Every row gives one point. Before rounding, the points of a table are all equally far from one centre. They may lie mostly on one side of it. Write the centre, to within rounding.
In the rows, zero is written as 128.

Points (9 x 3):
[[203 147 167]
 [ 75 106 147]
 [156 162 182]
 [ 80 123 158]
 [100  51  82]
 [123 123 182]
 [106 145 176]
 [132 109 181]
 [126 212 143]]
Centre: [147 135  90]

Points, 16 rows:
[[ 75 125 116 135 165  86  79 103 114]
 [160 108 227  98 102 118  91 161 141]
 [149 123 203  93  76 149  51  99 140]
 [ 74 108 172 156 129 154  76 152 154]
 [116 127 204 180 152 101  91 139 176]
 [132 101 213  97 135 131  74  94 164]
 [ 74 147 208 144 138 144  89 128  82]
 [ 84 147 165 132  85 136 155 159 100]
 [ 63 130 205 133 109 138  61  79 105]
 [114 100 239 165 116 120  79 142 134]
 [ 66 140 222 111  64 114 112  90 118]
 [136 131 235 151  86 137  75  86 142]
 [ 91 121 179 140  97  61  76  65 184]
 [ 88 166 158  99 153  99  24 130 113]
 [132 131 155 116  85 166 142 148 139]
 [126 128 145 113 125 107  53  42 129]]
Centre: [117 140 167 127 103  96  89 123 127]

Points:
[[124 115  82 120  88  60 114 132 187  71 156 159 177 120 119 139  73 143
   62  75]
 [139 179 102 137  44 102 118 151 172 150  96 177 190  52 166 163 114  81
  104 115]
 [ 77  73 134 130  57 128  92 165 205 105  57 148 120  54 134 182  56 157
  193 117]
 [117 104 116  86  89  88  68 135 240 137 124 204 169  49 171 176 104 162
   99  90]
 [111  92  53 149  41 123  88 174 206  96 105  91 172  64 140 181 111 217
  139 110]
 [131  92 114 164 114 154 116 142 169  90  99 125 218  74 132  93 145 171
   68 112]
 [111 114  98  77 136  66  81 145 167 157 109 137 167  73 127 174 124 149
   88 154]
 [113 130  88 139 103 134  95  94 188  62  67 139 161  76 186 188 115  69
  168 134]
 [ 97 111 112 109  75 121 149  99 224  91 133 111 114  61 168 184 132 158
   96 138]
 [128  86 120 112 124  93  50  94 151 104  91 138 141 118 168 135 174 132
   49 104]
 [131 130 101  87  35  98  98 144 125 112  61 184 223  70 177 131 139 114
  149 147]
 [124  85 100  79  99  90 133 159 151 145  47 143 176  32 126 105  49 140
  127 117]
 [108 165 117 103  93  83 137  62 182  99 110 134 139  63 174 179  85 181
  115 109]
 [115 137 117 114 150  83  50 158 168 118 118 143 199  49 161 184  83 109
  153 124]
 [ 75  82 119 118 111  62 100 159 207 110  37 103 161  98 156 199  91 104
  153 111]
 [ 75 119 130 119 154  74 119 110 178 128 113 140 119  47 133 109  79 118
  138 102]
 [ 78  86  60 160  79  73  53 130 218 137  70 181 197  74 118 152 120 145
  135  98]
 [160 157 146 158  83  94  76 115 195 133 103 114  82  88 139 178  72 158
  129 151]
 [145 111 162 103  46  85  73 105 237  88  75 161 153 134 169 107 141 111
  140 158]
 [109  51  86  85 130  79 103 131 127 142  90 149 218  92 125 168 112 130
  158 138]
 [104 108  76 126  73  34  84 163 166 110 136 134 134  57 112 172  97 176
  156 131]
 [ 97 134 126  99 102  47  89 155 183 108 120 167 145  34 188 141  87 136
  133 156]
 [114 158 125 138 144  74 133 135 146 107 127 119 204  83 120 139 123 141
  103 124]
 [135 130  99 179 131 145 119 130 147 169  71 163 122 116 187 159  95 155
  177 142]
 [ 90  82 165 124  45  99  75 114 193 120  45 130  98  49 174 139 156 171
  151 107]
 [ 88 123 107 147 119  87  94 166 178  66  90 135 141  45 199 177  97 118
   90 134]]
Centre: [125  99 114 124  68 121  89 129 170 122 103 129 160 103 160 136  98 139
 134 100]

Points:
[[ 84 217  78 159 156 125 162 142 130  73  44 109 184  96 124  69  99  74
   69 164  92 139 120 151]
 [ 75 166  76 153 141 208 173 104 114 133  89  79 196 154 154  88  92 108
  103 183  74 152 148 162]
 [121 175  88 179 132 181 150 149 149  68  48 137 167 167 140  85 129 141
  105 234  63 123 128 115]
 [ 95 155  64 200 128 189 112 142 144  96  84 123 169 168 198  57 130 118
   71 160  87 150 190 105]
 [ 27 165 148 129 141 151 145 101  97  86  66 104 162 107 148  77 116  93
  124 176 142  93 173 128]
 [ 63 198 119 125 159 189 125 147 143 103  81  77 193 151 136 105  86  78
  114 185 120 159 139 132]
 [ 92 191 120 167 126 187 159 148 161  82  92 120 185 108 134 107  88  37
  129 208 126 116  81 106]
 [ 56 199 150 160 156 204 144  93 174  75  63 123 194 116 134 142  82 106
  123 192 127 156 143 103]
 [ 46 177  97 181 144 181 138 126 108  98  98  28 167 110 138 109 107 104
  143 215 121 142 123 114]
 [ 66 141  94 144 127 188 135 135  98  84  51  76 182 134  90  96 101  95
  141 172 100 141 112  73]
 [ 88 104  98 114 128 190 151 123 156 110 142 118 218 152 161  68 128  78
  163 204 120 133 131 111]
 [112 195  88 128 180 166 141 138 204  95 122  83 240 169 136 122 117 100
   83 186 137 132 136 126]
 [102 166  87 161 153 193 176  99 170  72  98 117 189 136 140  62 105  80
  110 241 115 165 141 114]
 [ 65 164  75 119 100 160 121 114 168 112 122 102 185 181 153  55 151  39
  110 159  89  88 130 138]
 [ 65 154  93 174 129 197 133 167 162  88  64  83 163 157 154 102 108 108
  122 189 168 148 156 120]
 [114 135 129 134 190 135 116 164 144  64  95  92 177 173 185  68  87 114
   98 172  91 126 177  85]
 [112 158  94 138 121 174 160  98 136  92  94 131 206 110 137  71  58  87
  102 175 189  61 135 110]
 [ 98 187  82 144 135 205 193 119 134 168  94 151 190 162 108  94  48 107
  132 205  90 138 108 100]
 [ 44 136  90 149 132 213 135  77 135 143 103  99 144 202 184  82  94 136
  116 139 118 181 167 105]
 [ 43 165 104 175  76 223 141 114 112 108  98  89 198 127 132 102 117  88
  119 193 102 129 107 126]
 [133 191 121 191 102 184 161 112 180 147  36 125 200 176 150 112 129 153
  128 210 111 172 107  89]
 [ 53 182 134 138 128 190 108 159 166 110 117 120 187 139 100  94  33 117
   78 182 117 101 112  86]
 [ 96 202  94 122 177 204 136  98  90 120  98 105 191 141 192  75  81 109
   89 171 101 124 133 107]
 [ 65 179 106 177 138 230 130 102 127 106  95  93 187 121 150 119 107 127
  115 184 144 204 114  58]
 [110 216 153 132 148 201 135 147 145 107 103 103 227 119 160  73 109 101
  124 179  94 136 100 128]
 [ 62 148  93 141 131 182 182 150 146  59  90 124 191  95 144 123 116  94
   95 208 155 174 107 126]
 [ 90 137 130 184 145 183 132 122 146 119 104  46 175 106 136 132 108  96
   85 189 188 160  96  94]
 [127 158 125 164 192 198 173 139 111 123  65 119 187 127 169 120 150 133
  141 199 109 151 111 123]
 [ 60 158  80 144 200 167 128 154 141 111 109  92 141 183 174  94  70 118
   66 173 104  94 114 127]
 [121 180  98 145 138 188 160 132 150  59  71  94 119 103 183 131  98 166
   87 226 112 137 138 107]
 [ 72 176 121 163 126 155 139 158 123 117  62 105 159 117 137  68  47 101
  107 214  88  88 149 124]]
Centre: [106 174 104 175 117 103 152  99 146 107 145 133 151 138 133 113 114 139
 124 133 110 136 124 101]

Points:
[[ 93 109 130 103 142 126 185 153 142  49 115 133 134 130  71 132 182  99
  104 140 114  60 210  96]
 [137  81 169 140 117 147 168 109  76  52  63 134 128 152 112 118 159 126
  139 178 101 150 210 140]
 [142  95 143  98 103 142 185  93  65  91  99 140  93 118  83 155  73 106
  132 128 119 124 210 148]
 [142  79 136 115 134 143 213 131  86 100  78 113 123  91 101 134 164 142
  124 189 156 100 181 112]
 [ 94  75 146  75 103 113 199 128 144  79  87 150 133 165  93 153  94  82
  120 186 158 107 226  86]
 [122 102 166 126 129  91 184  85 130  60 111 133 144 174  55 125 111 105
  106 176 148 130 249 136]
 [118 105 142 141 126 132 151  82 109  33  76 170 141 178 118 186 111 100
   95 158 146 147 184 158]
 [143  66 122 133  98  96 158  98 104  89  58 130 102 132 137 166  91 109
  125 179 140 108 205  81]
 [145 137 143 115  99 156 174 116  87  82  72 149 107 169 106 135 107 164
  120 175 142  91 195  79]
 [151 110 152 129 116  95 196 154 113 126  90 121 125 157  75 163 123 134
  187 193 158  97 213 124]
 [ 77 115 167 103 112 139 215 126 148  69  49 102 126 153  81 111 124 138
  125 220 168 135 175 118]
 [ 84 102 142 154 136 113 201 130  86  87 129 126  91 155 112 142 120 110
  130 202 143 137 227 140]
 [126  92 181 139 127 144 165 155 103 102  62  86 135 168  63 143  74 118
   91 213 139 128 173 142]
 [138  73 126 101  91 120 195 165  61 117  95 110 137 138 112 170  77  96
  107 171 132  86 166 157]
 [ 84 103 190 138 129 127 205 110 109 125  73 102 128 136 108 141 114 126
  110 203 182  68 185 131]
 [164  73 141 130  87 101 167 114 112  42 106 106  92 118 108 135 156 129
   91 176 157  74 147  90]
 [150  94 168 143 148 131 195  91  91  37  96 105 134 149 143 145 111 104
  111 211 160 106 177 127]
 [119 106 163 143 173 142 203  85  95 101  92 122  77 183 132 148 132 123
  133 185 184 135 165  87]
 [174 133 131  86 137 111 168  84 164  85 116 119 152 135  81 139 128 103
  114 230 173 180 202  89]
 [113 120 100 134 120 136 185  94 116  71 105 139 110 132  48 178 112 108
   96 164 117 147 206  76]
 [153 133 179 131 134 116 179 128 109 101  81 174  85 135  90 114 184 158
  156 177 105 134 183 157]
 [131 126 165  87 126 113 202  78  98  31 131  96 107 125 110 143 107 126
  128 165 136 101 217 133]
 [124 120 139 154 105 108 184 109 104  73  89 150 138 138  88 148 133 142
  157 210 156  42 183  82]
 [137  71  98 138 141 124 175 155 105 107  74 164 161 148  93 133 123 163
  139 201 161  77 156 110]
 [116  93 199 113 132 142 189  82  54 128  81 126 100 161 112 140  81 105
  144 198 164 132 195 110]
 [107  60 124 164 161  95 187 128 101 109  91 124 138 167 109 144 105 122
  110 149 142  92 213 111]
 [148 116 118 130 175 112 200 123 152  56 112 144 129 119  46 170 124 140
  157 141 131 134 161 120]
 [127 144 150 140  88 135 208  78 114  75  86 155 121 134 132 160 133 121
  165 136 126  82 190 155]
 [ 99 135 156 133 132 113 198 122  95 102  27 101  64 101  84 157  97  95
  134 182 177 120 145 127]
 [128  63 116 163 125 129 188  94  95  94  80 121 120 130 149 150 157 100
  139 137 162 106 201 135]]
Centre: [109 125 130  90 130 105 130  98 114 109 105 119 130 156  90 117 137  81
 139 173 127 113 130 129]
